Each wall is flat, endless, passes through zero and stands at right angles to its row. A trip goes straight from one point to another. Which walls does it cross, in order?
In the rows, 128 means zero.

Walls:
(1): [182 146]
(2): [148 203]
(3): [117 102]
(4): [106 175]
(5): [114 154]
(6): [ 68 142]
(7): [ 90 176]
(8): [161 153]
Trips:
[159  57] to [205  87] -> 8
[148 186] to [150 181] -> none
[ 73 170] to [119 135] -> none
[110  82] to [100 118] -> 7, 5, 4
[173 145] to [153 218] -> 4, 5, 7
[ 94 167] to [ 81 101] -> 3, 2, 4, 5

Walls:
(1): [141 143 162 163]
(2): [155 163 118 191]
(3): [128  80  82 166]
(4): [ 63 198 116 105]
(5): [174 164 171 178]
(6): [ 92 110 109 137]
(7): [ 73 145 103 148]
(8): [110  46 100 100]
Trips:
[132 171  67  76] to [103 118 122 117] -> 6, 8, 3
[132  87  75  75] to [ 78  76  59 184] -> 7, 2
[ 59 103 110 173] to [137  89 165  83] -> 2, 4, 7, 3, 6

Walls:
(1): [132 123 164 139 134 145  90 149 116]
(2): [117 147 141 120 146 137  81 137  86]
(3): [201  66 138 149 148 111 100 121 152]
(4): [123 126 113 115 105  57  92  74 183]
(5): [ 74  83 128 166 150 137  96 152 209]
(6): [121  64  96 152 121 113 157 188 109]
(7): [ 79 139  62 129  59 121 147 145 159]
(8): [137  94 146  81 105 180  70  82 123]
(9): [ 62 138  99  88 137 124 125 157 136]
Trips:
[ 93 120  98 146 195 117 137 172 138] to [141 114 139 163 131 116 148 101 120] -> 7, 2, 3, 9, 4, 5
[130 160 176 138 140 120 157 147 115] to [184 179  87 194 103 141  85 149 135] -> 3, 7
[156 122  92 170 140 138 101 149  99] to [171 158 169 137 163 193  94 121 112] -> 8, 6
[ 84 142 157  57  57 149 162  99 112] to [171 125  86  85 175 153 127  91 112] -> 4, 2, 7, 3, 9

Walls:
(1): [112  47 135 191 102 149 142  89 121  87 162 142  99  85]
(2): [139 105 152 130 173 156 231 152  98  98 136 145 153 147]
(3): [ 82 135 155  49 100 153 165 114 170  70 150 119 125 129]
(4): [116 152 182  73 182 173 168 174 136 128  68 126  59  60]
(5): [100 127 143  44  82 115  81  51 127 167 118  56 138  91]
(6): [152 136 113 156 163 100 140 140 144 114 155 225 126 120]
(7): [136  92 131  90 159 184 110  82 111 131 113  56 101 154]
(8): [ 82 145 199 116 102 127  99 142 101 164 109 130 106 153]
Trips:
[ 55 218 135 131  69 162 113 137 128 181 182 134 138 103] to [162 177  92 181  44  91 196 114  93 178 155  88 113  74] -> 3, 1, 8
[207 153  92 126 126 162 126 129 106  89 133 132 130 211] to [204 159 143 121 156 205  98 142 143 131  88 159 136  59] -> 4, 2
[106 104 112 169 105  99 120  68 165 175 163  85 106 112] to [ 81 165  42 136  93 105 130 146 196 169 107 149 129 157] -> 7, 1, 6, 5
[100 105  72 124 108  86  85 155 118 109 165 127  86 159] to [ 66  93 131 106 153 179 101 128 124 147 118 121 164 101] -> 8, 5, 6, 7, 3, 4
